Rows are points. The window is the flat piece filled in between its corners: a triangle in 3 columns, a solid with four corners in 4, and so on. A path goes straight from each point to the next, and from the last back to the first. List the points from which the path goes on through the window.

Window, 3 rows:
0.53  3.30  0.19
1.77  -2.65  0.50
-2.87  0.04  -0.91
Path:
(1): 1.02  1.02  -2.68
(2): -0.33  1.62  2.86
(3): 0.04  2.79  1.50
(4): 0.85  3.00  -1.12
(5): -3.12  2.11  -3.19
(6): -4.12  2.13  -0.21
(7): -3.41  0.25  1.63
(8): -1.57  -0.04  -3.46
Through the window after points: 1, 3, 7

Window:
2.64  -1.36  -1.07  0.14
-0.52  2.13  1.99  1.27
-3.86  -4.09  0.66  -0.33
1.94  0.47  -2.51  0.61
Path:
(1): 3.04  1.07  -1.04  -1.75
(2): 2.70  0.38  -0.77  1.89
(3): 2.30  -1.51  -1.02  1.49
(4): 2.15  -0.64  -0.74  -3.28
(5): -2.88  -2.87  0.39  -2.92
(6): -3.02  -4.05  0.49  2.40
(7): 1.70  -0.95  -1.69  3.78
(8): 1.61  0.94  -2.29  -2.29
(9): 2.14  -0.71  -0.79  -2.28
(10): 2.08  -2.15  -1.06  3.45
(11): -2.88  -3.81  0.28  0.85
(12): -3.12  -2.68  0.49  -1.67
Through the window after points: 3, 5, 7, 9, 11

Window:
-1.97  -0.31  -1.99  1.29
-2.14  -0.14  1.09  0.85
-1.52  3.95  2.47  1.69
4.18  0.76  3.71  -0.56
Path:
(1): -0.28  -0.75  1.81  3.46
(2): -0.18  1.97  1.53  -2.09
(3): -1.14  3.03  1.52  -1.99
(4): 0.17  1.75  2.36  3.56
(5): -2.88  0.09  1.01  3.40
(6): -3.74  2.22  -0.57  -1.34
(7): -0.77  2.02  2.77  -2.74
(8): 0.97  0.66  2.80  1.54
(9): 0.58  -1.70  1.20  2.93
(10): -0.53  -0.60  0.34  -1.68
(11): 3.24  1.24  2.77  -1.62
(12): 3.51  -0.06  4.02  1.93
Through the window after points: 1, 3, 11

Window:
-0.26  -0.38  -2.41  -3.58  3.17  1.38
-0.21  1.07  -0.82  -1.17  -0.41  1.02
-4.37  -3.22  2.11  0.18  -2.85  -1.82
4.93  0.28  2.58  1.87  1.54  0.27
-5.43  0.20  -0.59  -0.56  3.19  0.85
-0.18  0.22  -3.73  3.95  2.06  0.91
Path:
(1): -1.99  -1.12  -0.67  -1.35  0.77  3.49
(2): -0.54  -1.37  -0.06  -1.71  0.63  4.58
(3): 0.26  2.14  -2.47  -1.55  1.90  -3.10
(4): -0.20  1.83  -2.87  1.40  1.60  -3.03
(5): -0.59  -1.51  -1.09  1.75  0.84  3.85
(6): 1.94  -1.37  1.54  0.48  0.46  3.99
(7): 2.01  0.83  0.18  0.01  1.68  -0.68
(8): -2.31  0.26  -1.63  -1.50  0.35  -4.04
Through the window after points: 2, 4, 6

Window (6 x 6):
2.40  -1.46  2.63  -1.89  0.99  -0.01
-2.19  -1.64  -6.90  -1.22  0.20  0.47
2.89  0.33  0.74  -0.81  -2.87  -2.54
4.65  -0.54  2.09  2.69  -1.80  -3.74
0.78  -3.14  2.92  -0.73  -1.79  -0.02
-0.22  -0.07  4.09  0.41  -0.86  -1.36
Path:
(1): 1.59  -1.20  1.79  1.22  -1.16  1.27
(2): 2.52  -0.04  1.25  1.77  -1.48  -1.06
(3): 2.29  -1.65  1.56  0.55  -0.93  -4.42
(4): 1.80  -1.58  0.64  -1.12  -1.08  -3.00
(5): 3.98  -0.10  1.22  0.90  -0.56  2.43
(6): 3.47  0.80  1.20  0.57  -2.95  -0.40
(7): 2.25  -0.66  0.96  -0.79  -1.96  -3.37
(8): -1.13  -4.56  1.72  -1.19  0.17  -2.95
Through the window after points: 2, 6

Window, 8 rows:
0.18  -1.59  -1.77  0.30  -1.85  -2.06  -0.65  -0.84
-1.99  4.45  2.35  0.62  -1.81  0.75  3.11  0.16
-1.41  -6.01  -1.79  2.46  3.52  -1.14  -0.50  -0.23
-1.26  -0.96  -4.31  -0.95  2.36  -3.45  1.18  -1.15
-3.16  -3.17  -1.47  -1.14  1.72  0.91  -2.34  0.26
-1.58  6.15  -0.28  3.24  -1.74  2.25  0.08  1.52
-3.16  -1.80  1.79  1.93  2.89  -2.04  -4.36  1.20
2.34  6.36  1.38  -0.02  -0.69  1.99  1.60  1.52
Path:
(1): -1.82  1.60  -1.01  0.67  1.41  -0.61  0.03  -1.19
(2): -0.87  -2.68  -1.35  0.15  1.93  -1.91  -1.74  -4.13
(3): -1.10  -3.95  -1.92  -1.00  1.65  -3.20  0.62  3.74
(4): -1.35  -0.69  -0.71  0.40  -0.56  -0.67  -0.11  5.32
(5): -1.20  0.36  -0.02  1.44  0.42  -1.05  -1.88  -2.16
(6): -0.81  2.17  -0.09  0.15  0.51  0.78  -0.52  -0.85
(7): -0.95  0.95  -0.40  0.29  -1.26  -0.74  -0.23  4.72
(8): -1.71  0.26  -1.64  0.16  0.39  -1.09  1.71  4.14
Through the window after points: 4

Window:
2.59  2.18  4.15  -1.04  3.52  3.75  -0.71  0.34  -0.48
-1.28  0.33  -2.12  0.03  -1.11  3.37  -0.09  -1.38  1.41
-1.66  1.62  -1.48  2.34  -1.61  -2.74  7.01  5.84  -1.48
0.87  1.37  3.88  0.98  4.47  2.22  1.22  -2.41  -1.01
-1.21  1.04  -0.92  2.86  -2.32  0.38  -2.39  -0.21  0.36
-3.08  -2.77  -1.11  3.09  2.37  -2.34  1.10  4.99  -1.43
0.44  0.79  -2.66  2.88  2.45  0.06  -0.69  1.31  -0.49
2.46  -2.21  -2.06  1.81  -3.93  -0.26  -0.32  -0.61  0.81
0.87  -1.31  -2.70  -0.66  -2.18  -2.93  -3.13  -1.53  0.66
Path:
(1): 0.53  -0.23  -0.33  1.43  0.30  -1.82  -0.99  -0.08  3.94
(2): -1.13  0.09  -0.41  2.76  1.37  -0.42  1.81  2.49  4.37
(3): 0.33  0.34  -0.85  1.66  -0.53  0.43  1.22  1.67  -3.04
(4): -1.61  -0.39  -2.15  0.84  -0.86  0.23  2.22  1.82  -4.88
(5): -0.83  1.24  -0.34  2.45  0.04  -1.03  3.15  3.28  4.57
(6): -0.69  0.23  -1.57  2.70  -0.01  -1.09  0.11  0.35  2.78
(7): -0.64  -0.39  -2.57  1.43  -1.44  0.57  -0.03  0.23  -3.76
(8): 0.16  -0.53  -2.35  -0.92  -1.62  1.17  -1.22  -1.77  -4.65
Through the window after points: 4, 8

Window (9 x 9):
-2.42  0.17  -0.06  0.97  0.17  -2.71  0.79  3.33  -0.72
-2.47  1.42  0.80  3.65  -0.22  -0.57  3.83  -2.87  -0.95
-1.94  -2.27  -0.27  1.15  4.69  -1.24  1.11  -2.28  -0.85
2.76  6.88  -2.27  -2.43  -1.07  6.65  -7.03  4.61  -1.40
-2.85  -0.54  0.10  -3.97  -1.69  -0.83  0.22  1.35  -1.09
5.51  -3.50  3.04  -2.69  2.51  2.01  1.22  2.48  1.37
0.24  -2.90  -0.61  0.34  -1.44  -2.32  -0.54  -0.33  -0.67
0.80  1.19  -0.43  -0.24  2.81  -3.72  1.90  -2.20  -0.63
-3.32  0.70  2.79  0.38  1.21  -4.01  -2.14  -1.77  -0.50
Path:
(1): -1.94  -1.69  0.09  0.78  0.78  -2.87  2.24  -0.82  3.00
(2): -0.82  -2.80  2.04  0.06  0.81  -2.43  2.40  -0.53  -3.42
(3): 0.67  1.75  0.47  0.26  1.74  0.66  -1.74  1.80  -3.79
(4): -0.10  1.37  -0.34  -0.44  0.51  0.35  -1.77  0.14  2.58
(5): -2.26  1.38  -0.57  -1.08  -0.09  -2.00  -0.49  0.83  2.75
(6): -1.17  -0.62  1.37  0.81  1.09  -2.28  0.54  1.36  -3.60
(7): 0.07  0.88  0.51  -0.29  0.97  -0.59  0.50  -0.18  -3.54
(8): -0.46  1.09  -0.50  -0.57  1.37  -1.64  -0.07  -0.13  0.79
Through the window after points: 5, 7

Window (11 x 11):
-4.55  -0.28  -1.53  -0.51  5.66  -1.71  0.04  -5.15  -4.36  -4.04  -0.27
6.49  1.58  2.33  -3.15  0.69  1.27  -2.67  0.89  1.67  -1.83  -0.35
0.15  2.60  1.80  -4.02  -0.73  -0.35  -3.07  2.69  1.66  -0.79  -0.72
2.23  0.12  1.85  -4.18  -0.73  3.63  -1.72  2.76  -1.81  0.19  0.63
-2.89  1.30  -1.08  2.16  0.40  1.17  -4.00  -1.80  -3.30  -5.41  -0.74
2.40  -4.08  2.75  -1.28  -1.63  -1.80  -4.23  3.32  1.01  -2.84  1.83
1.96  -1.85  -0.48  -3.39  -0.85  1.63  -5.31  0.17  2.40  -0.28  0.97
-2.41  3.36  1.87  1.28  -0.41  3.84  1.83  -3.09  0.34  -0.47  -0.91
-3.20  3.10  -3.16  0.02  0.27  2.64  3.19  -2.42  -0.83  -4.96  0.06
2.92  -0.95  -0.14  -0.93  3.05  0.07  -3.72  4.33  1.04  0.79  0.85
-0.38  4.14  -1.82  0.53  -2.63  0.44  1.33  -3.16  -2.45  -0.46  -0.29
Path:
(1): 1.36  -0.51  2.78  -0.49  0.29  -0.78  -3.35  1.32  0.78  -2.60  4.85
(2): 1.47  -3.57  0.60  -1.82  -2.28  -0.27  -2.65  2.27  0.04  -2.13  -3.07
(3): 0.80  0.34  -0.62  -2.34  -0.49  0.70  -1.08  0.83  -0.26  -1.75  -4.90
(4): 0.29  1.93  1.87  -1.76  1.53  0.63  -2.48  0.41  0.44  -0.97  3.02
(5): -2.07  2.71  0.71  -0.77  -0.34  2.02  -0.57  -2.47  -0.59  -2.63  1.62
(6): -0.73  0.44  -0.57  -0.13  -1.08  1.57  1.06  -2.08  -0.64  -2.09  -3.97
(7): 0.42  -1.14  -0.31  -1.93  0.23  0.06  -2.21  0.72  -0.54  -2.46  -2.26
(8): 0.11  3.03  0.61  -1.10  1.19  -0.33  -3.00  -0.18  -0.91  -2.10  4.09
(9): -1.45  3.15  0.23  -0.86  1.31  0.61  -1.64  -0.81  -0.84  -2.08  5.26
(10): -0.61  -0.05  -1.03  -0.19  -0.46  1.00  -1.36  0.34  -0.88  -1.84  -2.93
(11): 2.15  -0.63  0.46  -1.00  -1.42  0.99  -2.33  2.98  1.17  -0.81  -2.89
(12): 2.97  2.60  1.48  -2.13  -0.14  1.57  -2.59  1.07  1.34  -1.07  3.62
(13): -0.96  4.34  1.00  0.56  0.47  2.54  -0.12  -2.42  -1.04  -1.95  3.20
(14): -1.32  0.60  0.70  -0.06  -1.22  2.11  0.87  -1.62  0.48  -0.12  -3.81
(15): 0.86  0.50  0.59  -1.87  -0.82  0.30  -1.59  0.75  -0.20  -1.15  -1.52
(16): 0.12  3.30  1.37  -1.95  0.26  1.16  -2.36  0.14  0.16  -1.87  3.50
Through the window after points: 1, 3, 13, 15

Window:
2.86  3.09  0.85  2.84  1.57  1.10  -3.40  1.10  -1.50  -3.37  1.21
-2.28  -0.94  -2.06  -4.19  -0.21  -1.27  -1.87  -0.48  -0.07  3.29  1.40
1.17  -1.15  1.20  0.27  -1.05  0.23  4.29  -2.81  -0.62  4.39  -0.16
-1.42  -2.95  -0.61  -4.74  4.04  -2.74  2.64  0.80  -0.65  3.72  0.84
0.19  -1.01  -0.71  4.43  0.80  0.29  -3.37  -1.62  -2.19  -6.56  2.39
-3.49  -1.06  -1.25  -0.58  3.12  0.22  0.72  0.69  0.60  4.65  2.96
-1.99  0.28  3.39  0.37  -0.73  -2.27  3.14  -1.95  3.28  2.73  -2.01
2.11  -4.34  4.83  1.88  -2.53  0.25  3.12  0.82  2.73  4.59  -2.08
-3.94  -0.83  1.79  -5.08  1.53  2.59  1.57  1.33  -1.34  2.86  0.81
-2.73  -0.17  -3.72  -1.28  0.83  -0.20  1.38  2.27  -0.99  0.71  -0.40
3.52  -0.08  -0.38  1.37  2.08  5.02  -1.94  -0.67  2.16  -4.79  0.98
Path:
(1): -1.70  -2.19  -0.83  0.15  3.69  2.23  -1.67  -0.07  -1.00  3.32  -1.44
(2): -1.08  -0.11  -0.27  -0.60  1.05  -0.08  1.91  0.20  1.57  1.46  3.67
(3): 1.94  1.57  0.55  -0.63  -0.41  -0.25  -0.81  2.51  -0.20  -2.51  4.18
(4): -0.48  0.46  -0.07  1.52  2.23  0.87  -2.42  -1.71  -0.97  1.33  -2.19
(5): 0.92  -3.02  0.14  -0.05  3.42  0.69  -3.07  -0.70  -1.43  2.36  -3.27
(6): -1.24  0.53  -0.47  -1.35  -0.89  2.29  3.21  1.71  1.23  -1.72  5.76
(7): -0.91  0.84  1.18  -1.63  -0.45  0.27  1.38  1.56  -0.33  -0.73  3.22
(8): -1.67  -1.39  0.63  -0.38  2.61  1.84  -1.07  -1.00  -0.71  1.45  -1.43
(9): -2.40  -1.29  -0.41  -0.29  2.85  1.16  -2.86  -0.28  -0.97  2.19  -3.20
(10): -0.53  0.02  0.28  -1.56  -0.04  -0.10  1.32  1.08  1.83  -1.18  4.33
(11): -0.89  -0.42  2.30  -2.47  -0.53  0.72  1.60  0.53  0.64  0.92  2.66
(12): -0.63  -1.65  0.45  -0.22  2.85  0.54  0.71  -1.63  -0.46  2.83  -1.78
Through the window after points: 1, 3, 7

Window (12 x 12):
4.98  0.80  -2.63  3.40  0.76  2.44  -1.68  -1.11  0.36  -0.92  -0.16  1.92
-3.02  -2.93  3.09  0.83  -5.40  0.79  2.61  1.80  -0.89  2.82  2.77  -4.13
-2.06  -2.11  2.51  -3.31  -4.94  -0.24  -1.40  3.25  2.22  2.09  2.53  -3.61
-3.62  -2.11  2.54  -3.54  -0.53  1.07  1.46  2.61  -1.54  1.25  1.75  -4.22
-2.92  1.06  1.65  -1.06  -2.81  1.57  -2.35  -1.13  -1.46  3.14  2.18  -3.19
1.42  1.80  0.41  2.09  -1.31  -1.95  -0.43  -2.49  -0.40  -2.13  -2.37  2.26
0.91  -0.57  2.71  5.29  0.53  0.43  -3.48  -0.35  -0.21  0.21  -5.45  1.78
5.70  3.08  2.19  3.99  2.37  -1.27  -1.18  -1.72  0.59  1.21  -1.35  1.59
1.30  -1.25  -0.26  -0.21  -1.53  -1.84  -2.08  1.57  -3.48  2.07  3.22  0.14
2.09  2.82  -1.84  0.11  -0.58  0.45  0.07  0.99  -0.89  4.03  -1.09  3.15
2.93  -2.17  -1.60  -1.84  -0.46  -0.47  -0.32  -2.90  -0.48  4.22  0.58  0.69
-3.93  -1.09  -0.80  -0.01  -0.24  -1.52  -0.22  0.77  1.39  3.56  3.28  -1.37
Path:
(1): 0.29  -1.46  1.13  0.91  0.15  2.45  -1.08  -0.07  -0.72  0.60  2.38  1.66
(2): 0.97  3.40  -1.83  -0.35  -3.65  -2.00  -0.40  0.40  -0.60  4.04  -2.10  -3.85
(3): -0.19  -0.48  0.34  1.71  -3.28  -1.28  -0.86  1.30  -1.71  1.95  -2.33  -3.93
(4): -1.76  -1.91  2.37  -0.19  -0.90  1.46  -0.07  -0.47  1.33  1.05  2.96  2.53
(5): -0.17  -0.37  0.84  0.29  -0.17  1.19  -0.83  -0.20  0.77  1.15  1.38  3.48
(6): 1.88  1.96  -1.18  -0.31  -2.33  -1.19  -0.22  0.47  -1.62  3.54  -1.53  -1.77
(7): 0.18  -1.50  -3.38  2.32  -0.92  -3.25  -0.06  -0.49  -1.06  1.00  0.04  -3.64
(8): 0.18  0.84  2.62  -1.13  -0.94  2.64  -0.08  0.04  0.97  3.17  0.18  1.81
Through the window after points: 1, 5

Window (12 x 12):
0.14  -4.10  -0.22  -0.40  3.58  -0.09  -0.72  -1.03  2.38  -1.65  -1.29  -1.64
1.74  -1.57  2.04  -1.96  0.86  -1.16  1.25  -3.88  -1.37  -0.27  0.70  -2.53
-4.45  1.45  0.58  4.78  -1.08  -1.41  -1.05  -1.10  -0.08  -3.02  2.54  -2.58
-2.23  -1.41  2.18  2.76  1.00  -3.97  -1.38  -2.95  -3.30  -1.53  3.37  1.80
0.64  -2.49  -2.37  3.48  0.84  -0.87  1.78  -1.50  0.77  -1.29  -2.04  1.41
0.82  1.48  -0.03  0.29  -0.17  0.39  -0.32  2.18  -0.55  3.25  -2.42  -1.75
1.60  -0.68  1.42  0.42  0.41  3.44  1.56  1.80  -0.74  -1.68  0.26  -0.95
-2.89  -1.02  0.08  -0.94  -6.42  -3.36  -2.70  -3.46  -1.36  0.76  0.48  0.99
-3.65  -0.89  0.09  3.30  -0.15  -0.44  -0.75  -0.39  -1.88  -0.64  -3.81  -1.54
0.52  1.05  -0.77  0.08  -2.96  3.91  -4.01  -2.73  -0.57  -0.14  0.54  -3.32
-2.09  4.75  5.50  -4.01  2.05  3.69  1.63  -1.93  -2.21  3.79  4.10  -1.07
0.84  2.64  -0.20  1.13  -0.33  -0.79  -0.78  0.38  -1.05  -2.76  -4.11  0.59
Path:
(1): -2.76  1.27  -1.66  0.61  1.06  1.85  -0.40  0.43  -2.28  -0.20  -0.02  -0.37
(2): -3.39  0.48  -3.30  -0.28  0.16  -3.82  1.02  -1.77  -3.26  -0.26  4.40  -1.71
(3): -0.10  -2.36  6.45  4.34  0.93  -1.48  -3.08  -2.91  -1.66  -2.00  -0.01  3.42
(4): -0.27  3.89  7.33  0.37  -0.58  2.99  -0.37  -3.29  0.93  2.19  0.72  -0.89
(5): -1.77  0.47  -0.53  -2.17  1.35  0.91  0.23  -0.69  -3.17  0.49  2.78  -1.18
(6): -3.13  2.02  0.49  -1.45  0.38  0.86  0.97  -2.11  -3.78  0.51  1.81  -1.33
(7): 0.48  1.82  4.86  -1.93  1.04  1.80  0.36  -1.78  0.22  2.24  1.69  -0.88
(8): -1.68  -0.27  2.70  3.26  -0.59  -1.35  -1.20  -0.70  -0.14  0.35  -3.42  -0.23
(9): -2.45  -1.04  -1.78  1.21  -0.64  -0.07  -0.15  -1.16  -1.96  -0.99  -1.10  -1.24
(10): -1.95  -0.65  -1.30  2.16  -0.08  -1.31  0.11  -0.74  -0.66  -2.47  0.58  -0.59
(11): 0.64  0.28  3.19  4.42  0.21  1.16  0.32  -3.27  1.43  2.07  -1.36  -0.53
(12): 1.02  -0.89  4.83  1.55  -1.15  -0.46  -0.63  -1.58  2.07  -0.50  -0.61  -1.72
Through the window after points: 2, 4, 6, 8, 10

Window:
0.76  -1.32  -0.15  -0.83  0.74  -2.10  0.87  3.01  -0.07  1.60  -1.97  -0.76  1.75  0.26
3.85  0.20  2.09  3.62  2.67  -1.04  1.46  -2.23  -1.38  -1.59  2.02  2.02  -3.89  0.40
-2.62  -2.67  4.34  3.60  -1.11  6.67  3.42  -1.19  -6.40  -0.50  1.70  -0.28  0.99  -1.51
-6.93  0.58  1.02  -1.30  1.09  0.87  -2.54  1.75  2.23  3.78  -0.28  -2.35  -1.37  -1.33
1.22  -0.87  0.12  1.92  -4.06  -0.44  -2.31  0.80  -3.96  0.15  1.74  -3.62  -3.66  2.43
0.62  3.23  1.25  -1.63  -5.90  0.13  -0.65  2.79  -0.65  -0.78  1.16  -1.07  -0.23  0.87
-2.20  -4.57  1.17  -3.82  0.58  -2.46  -0.96  -2.85  -0.99  0.23  -2.81  2.30  2.93  -1.52
-2.94  0.70  0.01  -3.36  3.25  -0.80  1.55  -1.61  2.86  5.26  0.90  -2.45  2.68  0.18
-1.21  3.46  1.49  1.20  1.93  -2.64  1.35  -0.29  -4.47  0.50  1.15  -3.71  -2.21  1.16
-4.32  0.37  -0.29  2.36  -0.44  1.55  -2.19  -0.90  -5.56  5.04  -2.14  2.63  0.91  2.69
-0.07  1.37  3.03  0.46  -2.34  0.33  0.97  1.83  -1.46  -2.53  0.01  -4.12  -0.39  4.61
-6.29  -2.89  -1.48  2.14  0.82  -0.23  1.30  0.50  -1.29  -1.26  1.57  1.08  -1.19  0.11
-1.75  -0.32  -0.34  1.47  -1.95  -2.48  -3.52  0.60  0.48  -3.12  -0.38  1.01  4.50  -0.62
1.09  -1.01  -0.01  -1.95  -1.21  4.66  -2.10  -0.67  -3.33  -3.05  0.65  0.01  -0.53  -1.05
Path:
(1): -3.01  0.22  2.49  -2.00  0.13  0.52  -1.05  3.22  -3.11  1.42  2.85  2.86  -0.06  2.38
(2): 1.71  -3.41  3.61  -2.02  2.39  -2.05  -1.46  1.10  -1.36  -1.04  4.98  -0.84  -2.40  3.21
(3): -2.02  1.02  -1.54  1.41  -2.17  1.93  1.15  -0.76  -2.53  -0.36  -2.63  0.13  2.04  -1.26
(4): -1.12  0.86  -0.56  0.35  -1.18  -0.99  0.82  0.11  -0.14  -0.12  -1.51  -0.24  -0.90  -0.34
(5): -0.81  -1.80  3.14  -0.91  3.32  -0.45  -3.95  -0.52  -1.76  1.70  4.35  -1.70  0.88  2.39
(6): -1.72  -3.23  1.20  -0.84  -0.91  0.56  -1.60  1.88  -4.27  -1.93  5.40  -0.05  -0.08  1.37
(7): -2.21  0.52  -0.89  2.31  -0.32  0.28  0.79  -1.45  -0.23  0.32  -3.04  -0.61  -1.49  -0.50
(8): -1.16  1.06  -1.04  0.76  -3.20  -0.21  0.56  0.25  0.16  -0.76  -1.46  -1.32  -0.38  -0.95
(9): -1.20  0.13  1.63  -1.13  -0.63  0.17  -1.43  0.98  -1.51  0.41  1.93  -0.44  0.70  1.19
(10): -1.77  -1.53  1.36  0.10  -0.10  -1.92  -1.81  1.55  -3.76  1.08  3.43  1.81  -0.30  3.30
(11): -1.81  0.64  -0.34  0.93  -0.17  1.16  0.29  -0.48  -1.58  1.19  -2.62  -1.27  0.66  -0.55
(12): 2.51  -0.11  0.05  3.05  0.28  -1.02  1.40  -2.65  -0.05  -0.64  -1.63  -2.21  -1.06  -0.71
Through the window after points: 6, 8, 10, 12
